Each row is a point. A path goes straight from each point to the next, and from the last back to the first. The post is the endless flat space through its rows: a point in 2 columns, a line in 3, a plane in 4, and so on, so that a path can go around it. How many times does the path go around the post? Going back the other way cancels.

Post (2 x 3):
[[ -2  33 -16]
 [ 12 -23  23]]
Path (29 x 3):
[[-52 -17  95]
 [-48  10 -13]
 [ 18 -34 -37]
 [ 59  14 -84]
 [ 79 -13  16]
 [ 48 -22  73]
 [ 39  46 -47]
 [ 49 -78  -7]
 [ -1 -56  -5]
 [-17 -57  56]
 [-18   7  63]
 [ 20  -9  33]
 [ 53  22  -6]
 [ 16  50 -67]
 [-35  35 -70]
 [-48  -6  25]
 [-51  19  61]
 [ 18 -10  67]
 [ 37  14 -11]
 [ 15  13 -25]
 [ 71   0 -30]
 [ 38   0  52]
 [-23  36  43]
 [-45 -17  43]
 [-28 -24  -9]
 [ 32 -44 -54]
 [ 75  12 -45]
 [ 51  48  13]
 [ 11 -29  63]]
Times around: 0

Post (10 x 11):
[[-17 -40  59 -34  -1  -4  15 -33  -4 -21 -26]
 [-13 -36  56 -84 -41  22   1 -28  19  35   1]
 [  6  22  19 -12  56  50  -2 -11  -1 -24   9]
 [ 71 -25 -38  50 -19   0 -61  -7  20 -40  19]
 [-17   9  59 -51  -6   3  65  -8  40  -1 -14]
 [ 66 -45 -63  22 -20   5 -14 -20 -37 -26  43]
 [ -3  43 -14  63  37 -17 -19 -12 -20   5  37]
 [ 27   8 -54  46  20  18 -19   2 -20  12 -29]
 [-59  19  46 -58 -30  27  27 -36  23 -31 -14]
 [ 31  44 -50  -1  46 -25 -34 -13  -6 -16 -11]]
Path (29 x 11):
[[-48   1  37 -56  11  20  12  -1 -13  11  61]
 [ 14 -27 -20 -34 -22 -20  13 -34  -7  -8  68]
 [ 17 -12  58 -16  16  70  48 -38  54 -30   7]
 [ 16 -25  69  -2 -40  48 -28 -48   4  11  -4]
 [-16  26  22  46 -71  -9   2  -3 -14 -48   0]
 [ 29 -23  95 -33  -7 -26 -25 -71   4 -18  -9]
 [  7  58 -27  46  32 -41   9 -11  32  37 -89]
 [-29  47   2   5  55  -8  46  -8  75 -18  27]
 [-24  19 -32 -24 -18  20 -53   3   7 -40 -18]
 [ 31  23  -6 -52 -31  67 -35  16  56 -29 -19]
 [ 19  53  15  10   8  80 -15  -5 -13  -5 -46]
 [ 15 -16  64 -53  75  37   8 -42  -5  -3  10]
 [ 16 -38  29 -25  -5 -21  24 -25  34  39  73]
 [ 26 -42  -5  -9 -60  32 -53  -6  63 -27 -19]
 [-43   0  58   7  17  12  68 -45  20  37  70]
 [  8  25   6  31  20 -16 -22 -50 -24   8  -8]
 [ -2   7  62 -66 -11 -12  15 -11  29  38 -27]
 [-11 -27 -17 -63 -48  37   5 -11 -43  -2  -3]
 [ 47  62 -23  19  34  -2  -9  43 -20   5 -74]
 [ 41 -64  75   8 -71  32 -33 -52   7 -37 -15]
 [ 53  21  -7   1  21   6  -7 -38  60  -2  -3]
 [ 17 -17  -5  -3   5  30  22 -39 -30  11  39]
 [ 57  49   2  -4  28 -21 -22  10  46 -32 -42]
 [-46  64  50 -13 -12 -23 -35   1  50   8 -52]
 [ 36 -27 -28   3  72  -1 -42  12   6 -29  32]
 [-10 -10   0  16  38  37  -6 -12   6 -10 -14]
 [  2  15   8  -9  13 -18  46 -78 -14 -42  55]
 [ 48  47  21 -26  -5  -1  17 -13  34 -15 -11]
 [  3  23  -5 -37  25  17 -17 -11 -55 -59 -25]]
Times around: 1

Post, 17 rows:
[[-48  18  29  10  33  31  -4 -24   4  -8  11 -38   7  40 -30 -36  14   3]
 [-34 -39  31 -27  17 -25 -47 -33 -13   8 -16  15  47 -25   6 -60  29  50]
 [ -2  -5 -32  19   6  20   7  -3   6 -11  -6  -1  15   5  67  28   1  45]
 [ -2  47 -26   1  14 -31  -9  23   3   4 -21 -29  45  16   6  -2  10  24]
 [ 29   8  19  58   4 -36  -1   0 -52 -25 -10  53   2 -14   5   7 -31   4]
 [-10  49  11 -64  10 -27  13   3   0   7  26 -27  23  36 -89 -36 -52   1]
 [-14 -32  17   3  -7   9 -39 -66 -24   3 -26   1  17   8   0  40  38  34]
 [ 59  -2  -4 -63  28  16 -21  36  28  63  12 -46  17 -50  10 -46 -15 -11]
 [  9  43   4 -70  14 -44 -23  76  57  17  19 -43  26  -3  22 -21   6  -3]
 [-40 -11 -27   3  -1 -20 -42 -11 -43  -3 -24  15  28   6 -16  10   3 -26]
 [-35  23  24  -4 -48 -46 -57  -4  -1  -9   9   1 -17  20  24 -32   2  44]
 [ 35 -19   3   9 -23  55  55  20  10  -9  22 -20   8   8  -9 -29  15 -14]
 [  8 -22  16  11  32 -21  40 -17   4  15 -23  -4 -32 -27 -10 -23   2  -6]
 [-12  20  -4  18 -11 -12 -34 -45 -21   3  70   4   8  12  22 -34  38  -4]
 [-54  -9  17 -47   6  25  31  28 -57  30 -12  -6  43 -16 -14   3  40  27]
 [ 47  11 -28 -71   4  33 -17  -2  -5  -3 -23 -11  -7 -13 -35  -6  19   4]
 [-44 -21  17  -4  10 -12  35  19 -19  -4  27 -48  44 -49   4 -18   2  46]]
Path, 18 rows:
[[ -7  23  55   9  41 -44 -52  15  19   9 -23 -19   5  64  14  40  16  18]
 [ 61  28  37 -40  10 -33   7  61  10  20  33 -35  18  -4  50  31 -32  26]
 [ 51 -18 -29  -6 -74   2 -19 -14  25 -95  22  -3   9  -8  13 -20 -22  24]
 [ 19   2  14  28  -5 -22  -6 -27  -8 -30  10  53  78 -20  -2 -31  21  17]
 [ -8  -4 -27 -15  20   8   5   9  -5  27  34 -13  12 -70  23 -12  28  44]
 [ 13   7 -29 -39  37 -28  -3  -2  14 -47  -8  15  -7  -8 -33 -74  35  31]
 [-14 -72  38 -28 -33  -7   1  -4  11  27  31 -38  11 -30   3 -12  16  61]
 [ 20  25  -4 -57   6  18  54   6 -22  64  42  13  11  -9  -2 -11  27  14]
 [ 41   5  36 -26  20  -6  -5 -30 -13  49 -19  19 -44 -40   6   9   2   5]
 [ 26  -8  77 -17 -17 -40  23 -27  36  -6  -3  -8  30  32   7  14  24   8]
 [-19 -12 -20  -9 -21  11  10 -20 -10 -27  29 -67  26  24 -18   8  42 -13]
 [ 22 -32 -22 -47 -12 -31 -29 -32  -8  -3   7 -43  -6 -19 -48  39  -3  44]
 [ 55  21  39 -62  39 -44 -26  49  18  -6 -23  -9 -52 -17 -65 -41 -12  18]
 [  8   1  -8 -38  37  21 -29 -25 -36   5 -29  12  10  16 -11 -21  18  26]
 [  9  24 -19 -25 -50 -34  31 -14 -26  -3 -24  39  21  44   8 -23  14  60]
 [-27  10   0 -22 -20 -38  31   0  -9   4 -59  25  23   3 -35 -43  40 -27]
 [-19 -26   2 -28 -14   2 -40  16  42 -19 -16   1 -10  -3 -13 -51 -16 -19]
 [ -3  -7  -1 -30  44  41 -13 -14  36   5   0 -34  26   8 -42 -13  33   3]]
Times around: 1

Post, 17 rows:
[[ 30   2  25  17 -12   9  -7 -23 -19 -16  20 -20  23  27   3   8 -37  -8]
 [-13  31 -26 -16 -31   6 -30  29   7  61  21 -27  18 -12  12 -31 -15  13]
 [ 20  11 -18 -23  -6  -1  22  19  -5  11  30  -6  -9  23  13 -11   0   5]
 [-19  14  31 -32 -39   0   5 -17  26 -16  41  27  12  -6 -30   7  -1   5]
 [-37  -7 -25  12 -22 -12  -8 -21 -28  -4  -1 -31  57   8  35  82 -22   1]
 [-32   0 -12  47   1  12 -17  25  36  30  16  -3  31   6  -1  44 -30  19]
 [ 24  -7 -13  13  10   0  -5 -34  45  11  10 -31  72  10   5 -22  22  21]
 [  6 -27  -6 -76  -5   4   9 -45  16   8   8  -6  -3  12  12 -13  58 -54]
 [-17  37 -14   2   1 -17   2 -13   0 -26 -20 -57  26  23   0 -14  11 -36]
 [ 24 -22  -6  -8  15   9  12 -51  -4 -43 -60  45  12  22  22  53 -17 -36]
 [ 27 -15   1  47   1 -14   3 -26  34  34 -36  38  20  21  64   8 -17  11]
 [ 21   5 -11 -20  18 -34  11 -25 -18  44  -2 -19   9   1  12 -41  29 -16]
 [ 20  16   6  -2  -4 -38  -6  26  10  -2 -45   3   1  17 -31  -4  15  20]
 [-19  25   8  -6 -30   6 -39 -33 -15  41   8   6 -11  19 -28  12  -6  35]
 [ 24   8 -42  38   9 -10 -25 -12  57 -37 -15 -25  44  55 -42  -7 -42 -24]
 [ 59  24  -4 -13 -11 -11  38 -16   4 -33  22 -26  10  18   3  44  21 -40]
 [-17 -12 -11 -14  28 -30 -39 -13  20  21  17 -19  35  12  17 -30  46  15]]
Path:
[[ 23   4 -18 -50 -22   5 -13 -40  18  20  34 -37  22  -5  52  -1  22  23]
 [ 30   4 -13 -12 -52 -61  10 -53  19 -16 -20  25   0  16   1 -26  15  38]
 [  7  29   9   5 -11  31  -3   0  11  27 -32  11  24 -29  -4 -15 -10 -30]
 [ 21   0  31  33   4 -11   1   5  17 -13  39 -27  50  49  57  29  11 -18]
 [  5  -8  38 -13  22 -47 -29  -2  21 -38  34  13 -16  38  -1 -46 -39 -35]
 [ 41 -56   1  55  13  11 -49 -36  20  32  17 -33  26  19 -16  52 -52  22]
 [ 77 -18 -16 -37  -6 -17   9 -15   3  16 -20   5  11 -37 -13  23  72 -23]
 [-26  23 -22   3  20  -2 -19 -36  30  18  20  -7  13   3 -14 -21 -16  20]
 [ -7  20 -21  -4  -3  -4  -8 -41   6  93  46 -40  19  34  -8  -3  -3   9]
 [-28  17  -7 -26 -12  -5  16 -43  13  52  -2   7  24  -3 -10   2  51  12]
 [  1 -15 -26   3  38  14 -39 -27  46 -54 -19   6  43  41   1 -20  12 -66]
 [-28   8  12  -1 -33 -32  16   4 -10 -18 -29 -20  95 -10 -36   2 -48  27]
 [-27  25 -20   2  12   1  -3 -58  35 -65 -53  -2  23  33  30   6  -9 -46]
 [ -5  -8   0  30 -11  33 -21  15 -10  -1  -6 -34 -14  32  29  55 -28 -13]
 [ 19 -10   4  34  -9 -67 -13  27  33  13   1   1  -3  26  21 -38  37 -45]
 [  6  48 -23 -25 -23  -6   5 -16  10 -11  26 -21  58  31 -10 -27  35   8]
 [ 36 -41   4 -14  41  19 -21 -50  32  30   2  13  53  24 -12 -37 -13   4]
 [-57 -52 -43   1  14  28 -39  22  54  46  47  52  19  58  17  41 -26  -6]
 [  0  11  21  19 -53 -47  -3  14  18 -47 -40  23  53  -2  -1 -18 -20 -10]
 [ -4  24   8  26 -43  15 -25   8  25  -2  23 -18  -5  40  28  17  -5 -30]
 [-12   1  11  -9 -11  23  30 -21  -9  15 -24   6  52 -15  39 -22 -64 -63]
 [ 51   6 -17  -1  15 -54  -8  17   7  30 -31 -40   2  23 -43  -3   6 -22]
 [ 10 -25  47   4 -11 -38  -5  -6  72 -88 -20   5  10  50 -14 -33  11 -10]
 [ 44  50  37  10 -69   2  28 -28  -3 -20 -68  -7  -7 -11  -7  14  35   0]
 [-72  -3 -32 -49 -36  -6 -24   3  45  -9  14 -13  46  17  29  -9  34 -31]
 [ 26 -16  17  24  -2 -15 -36  56 -15 -24 -21 -51  55  59 -29  10 -57  24]]
Times around: 3
